Each point is reached from the start by the listed moves, each made once or not at all, plus a little noise. Is the number of moves made odd or even? Then give how often each move was made.

Moves:
(1): [ 4.0 -0.2  0.7 -0.4 -1.3]
(2): [ 1.7 -2.5 -4.1 -4.1  0.3]
Start: [ 0.3 -1.9 -2.6 -0.6 -1.3]
Points:
[ 0.3 -2.0 -2.8 -0.6 -1.3] => even (0, 0)
[ 4.3 -2.1 -1.8 -1.0 -2.7] => odd (1, 0)
[ 2.0 -4.5 -6.7 -4.8 -1.1] => odd (0, 1)

Moves:
(1): [-0.6  2.8  1.9  1.1  2.1  1.8  0.9  1.9 -1.2  1.1  3.3]
(2): [ 2.3  3.2 -1.6  0.3  3.3 -1.5  0.2 -3.3  0.1  0.7 -2.2]
(3): [-1.2  0.8  0.8 -0.9 -2.3 -0.5  0.3 -3.7 -1.5 -3.5  0.0]
(4): [ 1.5 -2.4  0.8  0.3  1.0  2.7  0.0  1.6  1.7 -1.9 -0.3]
(5): [ 0.2 -1.0 -1.7 -0.1 -0.7 -1.3  0.1 -1.3  1.7  0.8  1.9]
(6): [-1.7 -2.6 -2.7  1.1  0.1  4.2 -5.3  2.2 -0.9  1.3  2.0]
(7): [-4.4  3.4  0.4 -2.9 -1.5  3.2  1.1  2.8  1.4  3.9  3.2]
(8): [-1.0 -0.7 -0.8 -1.4  4.1 -3.3 -2.3  2.2  0.3 -2.9  1.0]
Start: [-0.8  0.5  0.3 -0.9 -2.1 -0.5  0.0 -0.7 -1.2 -1.9 -0.1]
Points:
[-3.5 -2.7 -3.1 -1.3  2.1  0.4 -7.6  3.6 -1.7 -3.4  3.1] => even (0, 0, 0, 0, 0, 1, 0, 1)
[-5.3  1.4 -4.7 -4.8  1.9  2.8 -5.7 -0.3  1.7 -3.4  5.5] => odd (0, 1, 1, 1, 1, 1, 1, 1)
[-6.1  5.8 -4.2 -2.9  5.2  2.4 -5.3  3.7  0.4  3.1  9.1] => even (1, 1, 0, 0, 1, 1, 1, 1)

Moves:
(1): [ 0.6 -4.6 -0.4 -2.0 -2.1 -0.5 -0.5 -2.1  3.0 -0.5 -0.8 -3.2 -1.9  1.6]
(2): [-1.8 -0.3  0.3 -1.5  0.8 -0.1  1.1  0.8 -0.5  1.0  1.6 -1.0  0.7 -0.1]
(3): [ 0.5  2.1  1.9  0.1  2.4 -1.6  0.8 -1.2 -1.7  0.4  0.1 -0.8  0.4  1.0]
(4): [-1.6  1.3  2.2  1.1  3.0  0.8 -1.9  1.4 -2.4 -2.1 -1.2 -1.6  2.1  4.8]
(5): [ 0.1  2.0 -0.2 -1.1  0.4 -1.1 -1.1  0.0 -0.6 -2.5  0.9 -0.6  0.2 -0.8]
(6): [ 0.2  0.3 -0.9 -0.9  0.8  1.5 -1.6  0.1  1.3  0.6 -0.6  0.3 -1.6  0.8]
(7): [-0.2  0.4 -0.2  0.0 -1.3 -0.4  0.0 -0.8  0.7 -0.3 -2.2 -1.5  1.7 -1.4]
(8): [-2.9  3.4 -0.1 -0.7  1.0 -3.3  1.0 -1.1 -0.5 -3.9 -0.2 -0.9  0.0  3.3]
(9): [-0.5  2.2 -2.0  3.0  2.8 -2.7  1.6  0.2 -2.9 -0.6  1.5 -1.3  2.1 -1.8]
(10): [ 1.3  1.0 -0.4 -1.6 -2.3 -0.1 -1.0  0.1  1.3  1.8  1.7 -2.0  0.1 -0.4]
(11): [-1.2 -0.6  1.1  0.2 -1.4  1.5 -0.6 -1.4 -1.3 -0.3 -0.6 -0.3 -2.0  1.0]
(12): [ 1.7  1.5  0.8  0.0  0.3  0.9  1.7  0.7  1.1 -0.1  0.7 -1.7  2.7 -1.1]
(13): [-0.1 -0.4 -1.8 -0.2 -0.9 -0.5  1.3  0.6 -1.6 -0.3 -0.2  0.4 -0.8 -0.9]
(14): [ 2.5 -0.4 -3.0  0.6  2.0  0.9 -0.1 -0.8 -0.6  1.9  2.0  0.3  4.1 -0.5]
Start: [ 2.0  0.4  1.4  0.4  0.8  0.9  0.1 -1.1  2.5 -0.4 -0.1 -1.9  1.7 -1.5]
Points:
[ 0.5  5.0  2.6  3.7  6.2  3.3 -0.6 -0.1 -1.6 -2.9 -0.4 -6.5  5.0  2.1] => odd (0, 0, 0, 1, 0, 1, 0, 0, 1, 0, 1, 1, 0, 0)
[ 0.0  2.4 -2.5 -0.6  0.7  0.5  0.9 -0.9 -1.4  1.9  3.4 -5.7  0.4 -2.8] => even (0, 1, 0, 0, 0, 1, 0, 0, 1, 1, 1, 0, 1, 0)
[  1.5   6.1  -3.0  -1.8   5.8  -4.7   1.9  -1.2  -1.6  -5.7   6.1 -13.2
  11.2   2.5] => even (1, 1, 0, 1, 1, 0, 0, 1, 1, 1, 0, 1, 1, 1)
[-0.4  3.9  1.4  2.9  8.5 -3.6  0.6 -6.0 -4.3 -5.4  0.8 -9.8  6.6  7.5] => odd (1, 0, 1, 1, 0, 0, 0, 1, 1, 0, 1, 0, 0, 1)
[ 4.9  8.1  2.1 -2.9  8.2  1.9 -2.1 -0.1  0.4  0.6  5.0 -8.9 10.8  2.1] => even (0, 1, 1, 1, 1, 1, 0, 0, 0, 1, 0, 1, 0, 1)
